Rows are points. Each copy is the shape, with its points in the same order, turned, moved and blurred by noise. Say if it was mirrored as well.

Shape (9 x 3):
+3.85	-2.32	+0.47
-0.93	-2.27	+1.07
-1.44	-0.14	-4.01
+0.27	+1.82	+0.37
-1.12	-2.14	-0.96
+1.72	+0.25	-0.07
+1.74	+0.25	-2.46
+2.19	-1.76	-4.32
+3.90	+2.76	-0.07
Copy 1 (9 x 3):
+4.78	-0.21	+0.68
+0.07	-1.36	-0.92
-0.12	+3.03	-4.06
-0.38	+2.31	+0.77
+0.25	-0.49	-2.60
+1.47	+1.58	+0.69
+2.58	+3.05	-1.64
+4.16	+2.75	-3.44
+2.44	+3.94	+2.50
Copy 1 is: only turned
Copy 2 (9 x 3):
+4.25	+0.36	-2.04
-0.24	+0.96	-1.96
-1.86	-3.98	-1.65
-0.24	-0.59	+1.53
-1.07	-0.86	-2.68
+2.06	-0.56	+0.31
+1.34	-3.41	-0.68
+2.02	-4.28	-3.01
+3.32	-1.29	+2.94
Copy 2 is: mirrored
Copy 3 (9 x 3):
-3.45	-1.83	+2.76
+0.76	-2.14	+1.45
-0.53	-2.45	-3.41
-0.27	+1.06	-0.32
+0.05	-3.13	-0.20
-2.32	+0.07	+0.55
-3.39	-1.09	-1.09
-3.38	-3.75	-1.92
-3.46	+2.40	+0.15
Copy 3 is: mirrored
Copy 4 (9 x 3):
+0.65	+2.85	-3.26
-2.91	+2.22	+0.03
-3.34	-3.10	-1.69
+0.21	-0.70	+1.00
-3.55	+0.70	-0.98
+0.27	+0.50	-1.13
-0.09	-1.26	-2.51
-1.63	-1.37	-5.08
+3.30	-0.82	-1.04
Copy 4 is: mirrored

Shape (10 x 4):
+2.67	-1.05	+2.51	+0.34
-3.04	+0.06	+0.48	-0.96
+0.34	-1.09	+1.29	+1.56
-2.11	-1.01	-1.65	+1.66
-4.10	+4.90	-2.30	-0.71
-2.90	+2.87	-3.28	-2.62
-4.02	+2.25	-4.17	-2.91
+0.05	+0.29	-1.32	+1.14
+2.20	-0.29	+2.52	+0.39
+0.75	+0.09	+2.58	-0.04
Copy 1 (10 x 4):
+4.03	-1.16	-0.48	-0.73
-1.95	-1.89	+1.36	-0.26
+1.71	-1.22	-0.37	+1.20
-1.83	-0.69	-1.26	+1.96
-4.95	+2.75	+3.12	-0.35
-4.82	+1.60	+0.73	-2.29
-6.12	+1.03	+0.26	-2.14
-0.23	+0.79	-1.06	+0.66
+3.57	-0.73	+0.24	-0.57
+2.47	-1.22	+1.18	-0.47
Copy 1 is: only turned
Copy 2 (10 x 4):
+1.65	+0.88	-3.82	-1.67
-2.04	-1.20	+1.67	-0.63
-0.39	-0.28	-2.17	+0.50
-1.10	-2.07	+0.18	+2.53
-3.26	+2.34	+5.11	+1.13
-1.05	-0.07	+5.94	-0.19
-0.83	-1.23	+6.63	+1.20
-0.21	+0.48	+0.29	+1.41
+0.67	+1.25	-2.88	-2.21
-0.42	+0.45	-1.92	-2.67
Copy 2 is: mirrored
Copy 3 (10 x 4):
+2.02	-0.10	+2.48	-1.17
-2.45	+1.97	-0.43	-1.34
+1.51	+1.14	+1.05	-0.47
-0.17	+2.10	-2.59	+0.46
-6.30	+0.71	-1.03	+2.94
-5.29	-0.48	-2.51	+0.91
-5.62	-0.64	-4.07	+0.69
+0.28	+0.22	-1.10	+1.68
+1.44	-0.31	+2.71	-0.69
-0.04	+0.36	+2.38	-1.01
Copy 3 is: mirrored

Shape (11 x 6):
-2.93	-1.54	-1.04	-0.76	-1.79	+1.87
-2.30	-3.97	-2.57	+1.85	+2.88	+2.06
+0.93	-1.84	-3.98	+1.37	-0.92	-0.54
-2.63	-3.59	-4.08	-2.62	+1.78	+0.32
+2.30	-4.50	+0.68	+3.17	-1.71	-4.13
-1.05	-1.87	-0.43	+3.60	-3.15	-2.14
+1.49	+2.09	-3.10	+1.38	+2.56	+1.17
-0.30	+1.56	+1.57	+2.07	-0.25	-0.33
+1.74	+0.84	+1.71	-1.84	+0.98	-2.93
-0.50	-0.32	+2.60	-2.99	-3.11	-1.32
-0.06	-2.36	+1.70	-0.37	+0.48	+1.52
Copy 1 (11 x 6):
-1.54	-0.41	-2.79	+1.63	-0.92	+2.66
-0.83	-4.82	+0.79	+0.02	+1.28	+2.50
+1.37	-2.49	-1.54	-1.69	-1.69	-1.14
-1.44	-2.58	-2.70	-2.47	+2.13	+2.36
+3.96	-1.09	-0.42	+2.48	+1.57	-4.46
+0.35	-0.56	-1.04	+2.94	-1.09	-3.54
+0.61	+0.26	+2.95	-3.46	-2.50	+1.26
-0.10	+1.90	+2.23	+1.47	-1.25	-0.24
+2.00	+4.12	+0.70	-0.88	+2.05	-0.57
+0.50	+4.68	-2.90	+2.16	+1.28	+0.87
+1.48	+0.32	+0.13	+2.08	+1.49	+2.66
Copy 1 is: mirrored
Copy 2 (11 x 6):
+1.14	-1.91	-0.07	+1.53	-0.67	+2.78
+2.01	-2.34	-3.75	+3.55	+3.20	+1.86
+1.60	+0.21	-3.78	+1.97	-1.14	-1.04
+3.15	-4.93	-4.17	+0.63	+0.32	+1.25
-2.81	-0.99	-1.56	+4.49	-0.06	-5.20
+0.06	+0.13	+0.52	+4.92	-1.31	-2.08
+3.12	+2.52	-3.21	-0.79	+2.52	-0.04
+0.19	+1.72	+1.82	+0.92	+2.00	-1.25
-0.63	-1.11	+0.14	-2.79	+1.98	-3.42
-1.87	-2.62	+2.59	-1.75	-1.68	-0.79
-1.67	-1.84	-0.74	+0.50	+2.29	+0.94
Copy 2 is: mirrored
Copy 3 (11 x 6):
-2.21	+0.94	-0.60	+0.16	-3.48	+2.52
-5.40	-0.11	-1.31	+1.22	+1.38	+2.86
-2.47	+0.49	-4.21	+0.35	-0.71	-1.11
-3.61	+0.47	-2.19	-3.40	+0.33	+3.32
-1.20	-5.72	-3.15	+1.99	-1.19	-2.99
-2.86	-2.03	-1.39	+2.04	-3.74	-2.72
-0.93	+3.76	-1.39	+1.69	+2.23	-1.21
-0.12	+0.28	+1.53	+2.68	-1.42	-1.64
+2.84	-1.25	+0.61	-0.74	+0.52	-1.61
+2.69	-1.69	+0.59	-0.93	-4.28	+0.67
+0.03	-1.41	-0.08	+1.91	-0.72	+2.67
Copy 3 is: only turned

Shape (11 x 8):
+2.02	-1.23	-2.08	-0.83	-1.27	-2.78	+2.96	-3.26
+0.87	-1.68	+1.83	+2.61	-4.36	+1.12	-1.84	+1.72
-3.93	+2.97	+1.50	+0.08	+1.55	-0.16	-0.86	-0.44
-3.54	+0.23	-2.53	+1.18	-4.58	-1.86	+0.68	-1.68
+2.30	+4.41	-0.53	+1.90	+0.13	+1.16	+1.03	+3.35
-2.70	-0.96	-1.02	-0.95	+1.70	+1.26	+1.38	-2.66
-3.36	+1.20	-3.58	-1.29	+0.51	-2.03	-1.30	+0.37
+0.00	-0.77	+1.39	+1.44	-0.66	+0.05	-1.70	-0.32
+1.93	+4.50	+0.56	-1.84	-2.54	+0.36	-1.23	-2.01
+2.40	-0.74	+0.69	-2.82	-3.88	-2.99	+1.02	+0.37
-3.07	+1.27	+2.03	+1.28	-0.42	+3.12	+1.47	-0.22
Copy 1 (11 x 8):
+1.83	-0.93	-0.94	-0.11	-1.55	-6.28	+2.58	-0.57
-0.05	-2.46	-3.33	+2.61	+2.26	+1.69	+1.74	-2.60
-2.57	+3.94	+2.67	+1.17	-0.25	-0.42	+0.60	-3.12
-2.02	+1.46	-2.38	+3.46	-2.56	-2.89	+4.50	-2.40
+2.15	+2.89	+0.46	+2.18	+1.02	+1.62	-0.80	+2.90
-3.63	-0.15	+2.50	-0.93	-1.76	-2.45	+2.09	-1.86
-3.91	+4.15	-1.10	+0.80	-0.26	-3.73	+0.58	-0.83
-0.54	-0.95	+0.19	+1.51	+1.73	-0.68	+0.39	-2.36
+2.36	+2.37	-1.46	-0.35	-3.34	-0.20	-1.41	-2.31
+3.20	+0.84	-3.36	-0.85	+1.10	-3.10	+3.17	-2.50
-1.98	+0.65	+3.17	+1.45	-0.82	+2.13	+2.50	-2.19
Copy 1 is: mirrored
Copy 2 (11 x 8):
-1.65	+0.18	-3.10	+0.42	-2.29	+4.66	-0.05	+3.45
+3.02	-2.69	+1.68	+4.69	-2.80	+0.12	+0.90	-1.25
-1.18	+1.39	+0.12	+0.63	+1.17	-3.74	-2.16	+0.60
-2.83	-2.33	-3.10	+2.77	-3.64	-1.50	-0.53	+0.13
+2.89	+4.17	+0.23	+4.46	-1.37	-2.60	+2.30	+3.11
-0.18	-0.77	-2.45	-2.39	+0.43	-0.45	-1.48	+0.96
+0.05	+0.24	-4.73	+1.60	-1.71	-2.55	-3.46	+2.28
+1.39	-0.54	+0.40	+2.72	+0.23	+0.58	-0.84	-0.93
-1.10	+4.96	+0.16	+1.89	-4.02	+0.37	-1.06	-0.23
+0.45	-0.88	+1.02	+2.55	-4.52	+3.29	-1.50	+3.42
+0.26	-0.27	+0.29	-0.36	-0.04	-3.93	+1.60	-0.17
Copy 2 is: mirrored
Copy 3 (11 x 8):
+0.42	-2.60	-1.81	+0.75	-2.19	+0.39	+1.30	-4.56
-0.31	+0.50	+0.65	+4.03	-3.49	+1.96	-4.47	+1.78
-5.03	+0.70	+2.88	+0.22	+0.38	-2.19	-0.24	+0.85
-4.02	-4.56	-0.88	+1.06	-2.54	-1.99	-2.68	-1.63
-2.24	+2.99	-2.92	-0.84	-1.22	+2.16	+0.76	+3.17
-2.87	-2.12	+2.76	+0.50	+1.69	+0.78	+0.00	-2.17
-1.53	-1.93	-0.18	-2.03	+1.18	-2.98	-1.31	-0.15
-0.90	+0.94	+1.78	+2.71	-0.64	-0.14	-2.47	+0.16
-2.58	+2.48	+0.26	-2.77	-4.35	+0.33	-1.59	-1.35
+2.35	-1.98	-0.14	+0.05	-5.21	-0.04	-0.13	-0.36
-6.04	-0.81	+3.16	+1.63	-0.46	+2.53	-0.39	+1.29
Copy 3 is: only turned

Shape (14 x 9):
-1.12	+1.12	+0.83	+1.13	+0.31	-1.40	+1.84	-1.16	-5.02
-0.42	+2.76	+0.44	+0.90	-2.02	-1.29	-0.69	+0.52	+2.44
-0.86	+1.26	-3.19	+1.31	-2.57	-1.76	+1.60	-1.19	+2.16
+2.64	-0.26	+1.01	+0.73	-2.28	-1.84	-3.98	+2.10	+2.48
+4.66	+1.15	+1.44	+0.70	-1.39	+0.53	+0.97	-0.41	-3.88
-0.65	+0.30	+0.09	-2.15	-1.33	+2.52	+2.50	-1.53	+2.55
-0.64	-0.70	+0.44	+1.53	+0.04	-0.81	-0.07	-1.73	+2.60
-0.53	-0.38	-2.76	+0.44	-1.47	-0.41	+0.43	+3.45	+2.53
-0.98	+0.08	+1.27	+1.92	-1.23	-1.48	-9.49	-1.26	+0.97
-0.26	+0.04	+1.53	+2.37	+0.27	+2.80	+0.94	-1.22	+2.44
-0.78	+0.81	+0.97	-1.02	+0.64	-0.39	+1.06	-1.61	+0.55
+1.54	-0.68	+0.28	+1.39	-0.45	-0.91	-0.66	-0.52	+0.35
-0.15	+4.41	-5.85	+0.69	+4.58	-0.89	+0.79	-1.33	+2.37
+2.63	+0.45	+1.25	+0.43	-1.74	-0.86	+0.98	+0.63	+0.04
Copy 1 (14 x 9):
-2.22	+0.72	+0.53	-0.80	-0.09	+3.81	+2.33	+0.30	-1.63
-1.15	-0.20	-0.18	+0.72	-2.59	-3.71	+1.45	-0.70	+0.34
-3.14	-0.78	-2.29	+0.89	-1.63	-1.51	+1.15	-1.54	+3.38
+0.27	-1.86	+1.63	+2.06	-2.46	-4.39	-1.64	+3.02	+0.27
+2.14	-0.26	+1.87	-0.15	-2.44	+3.33	+1.88	+2.93	+1.11
+1.83	-2.91	-2.38	-1.19	-1.85	-0.76	+1.06	-3.86	+1.11
-0.37	-1.57	+0.24	+2.14	+0.61	-1.84	-0.14	-2.37	+0.81
-1.28	-3.51	-3.87	+1.47	-1.45	-2.99	+0.91	+1.37	+0.80
-0.38	+3.21	+1.88	+2.59	-1.01	-4.45	-6.36	+1.54	-2.42
+2.43	-1.34	-0.97	+3.37	-0.43	-0.79	+1.60	-2.90	-0.21
+0.09	-1.20	+0.03	-1.20	+0.10	-0.39	+1.13	-2.07	-0.05
+0.04	-1.33	+0.74	+1.64	-0.31	-0.39	+0.03	+0.68	+0.86
-0.35	+2.47	-4.24	-1.18	+4.36	-3.83	+3.42	-0.30	+3.52
+0.44	-2.37	+1.38	+0.52	-2.21	-0.26	+1.79	+1.10	+1.16
Copy 1 is: mirrored
Copy 2 (14 x 9):
+1.80	+1.39	+1.08	+3.71	-1.99	-3.12	-0.04	-1.47	-1.23
+1.06	+1.37	-1.78	-2.57	-0.87	-1.17	-0.01	+0.65	+2.35
-0.03	+0.53	-4.21	-0.86	-0.81	-0.35	+1.65	-1.68	+2.94
+2.42	-1.85	-0.10	-3.54	+0.21	-1.92	-3.10	+1.31	+3.42
+6.59	+0.14	+1.52	+2.62	+0.27	-2.05	-1.63	-1.15	+0.57
+0.35	+0.28	+0.46	-0.74	+0.42	+3.76	+1.35	-2.71	+1.33
-0.10	-1.56	-0.73	-2.74	-0.48	-1.05	+0.34	-1.20	-0.20
-1.71	-0.79	-1.06	+0.41	+1.25	+0.20	+0.25	+0.84	+4.94
+0.68	-3.37	-1.88	-4.57	-3.66	-1.18	-6.17	+3.03	-0.22
+1.27	-1.48	+0.23	-1.67	+1.64	+1.08	+1.68	-0.11	-1.91
-0.25	+0.60	+1.09	-0.97	-0.41	-0.23	+0.02	-2.66	-0.50
+2.04	-1.55	-0.28	-0.58	+0.26	-2.10	-0.91	-0.85	+1.11
-2.15	+3.03	-5.64	+0.26	+4.94	-0.97	-1.41	-3.52	-0.58
+3.04	+0.05	+0.67	-0.54	+0.37	-1.67	+0.01	-0.88	+2.63
Copy 2 is: mirrored
